Rows are points. The points of each table are mixes of a few directions, plus a little noise. Count the directions of each table, and those that both share. Where both have some left over, give the other angles between the two spaces (their principal angles), to ten degrees, smallest first.

First (7 x 3):
[[ 38  82 -57]
 [  4   8  -5]
 [ 34  75 -52]
 [-35 -76  53]
 [-26 -57  40]
 [-20 -43  30]
 [  5  11  -7]]
Second (5 x 3):
[[ 91 -67  15]
 [-38  46   6]
 [-48  71  17]
 [-12   2  -6]
 [  7 -52 -32]]
Directions: first 1, second 2, shared 0; angles 70

First (9 x 8):
[[ 74   9 -22  65  -5  18  19  58]
 [ 71   6   1  19 -22  14  27  21]
 [-89  24 -49 -26   1  -3   8   2]
 [-64 -20  34   0  42 -13 -14 -26]
 [ 99   1  13  22 -23  -9 -39  -1]
 [-70  40   7   0   9 -15  40 -25]
 [-11 -89  18 -78  10  12 -74 -25]
 [ 39  19  13   0 -25  20  83  10]
 [-51  11 -16  -4  14 -24 -48 -17]]
Second (8 x 8):
[[ -35   78 -121  -53  -72   10   40   27]
 [  30  -68  105   46   63   -9  -34  -24]
 [ -21   47  -73  -33  -44    6   24   16]
 [  -7   15  -24  -11  -14    1    8    5]
 [  -2    2   -5   -1   -2    0    2    1]
 [  -2    5   -8   -3   -5    1    3    2]
 [  25  -53   82   37   50   -7  -27  -19]
 [  12  -28   43   19   26   -3  -15  -10]]
Directions: first 5, second 1, shared 1

First (9 x 12):
[[ 10 -22 -15  23  26 -20  21  18  36 -20   6   6]
 [  6 -13  -9  14  16 -12  13  11  22 -12   4   4]
 [  4  -7  -5   7   8  -6   7   6  11  -6   2   2]
 [-15  33  23 -35 -41  31 -34 -29 -56  32 -10  -9]
 [ 22 -49 -35  52  61 -46  50  43  82 -47  14  14]
 [-18  39  28 -41 -48  37 -40 -34 -66  38 -11 -11]
 [ -6  13   9 -14 -16  12 -14 -11 -22  13  -4  -4]
 [ 23 -51 -36  54  63 -48  51  44  85 -49  15  14]
 [-26  55  40 -59 -68  51 -56 -48 -93  53 -17 -15]]
Second (11 x 12):
[[  -6   41   35  -11  -54   53  -30  -22  -44   40  -35   31]
 [   1   -8   -8    3   12  -11    6    5    9   -9    7   -7]
 [  -5   39   34  -11  -51   51  -28  -21  -42   38  -33   29]
 [  -1   15   13   -4  -21   20  -12   -8  -17   15  -13   11]
 [   7  -52  -44   14   67  -68   38   29   56  -50   43  -39]
 [  -3   23   20   -7  -31   31  -17  -13  -25   23  -20   17]
 [  -2   10    9   -3  -14   14   -8   -6  -11   11  -10    8]
 [  -4   27   23   -8  -36   35  -20  -15  -30   26  -22   20]
 [  13  -92  -79   26  121 -121   67   52   99  -89   79  -69]
 [   0    6    6   -1   -8    8   -5   -3   -6    6   -5    5]
 [   1  -10   -8    2   13  -13    7    5   11  -10    9   -8]]
Directions: first 1, second 1, shared 0; angles 30
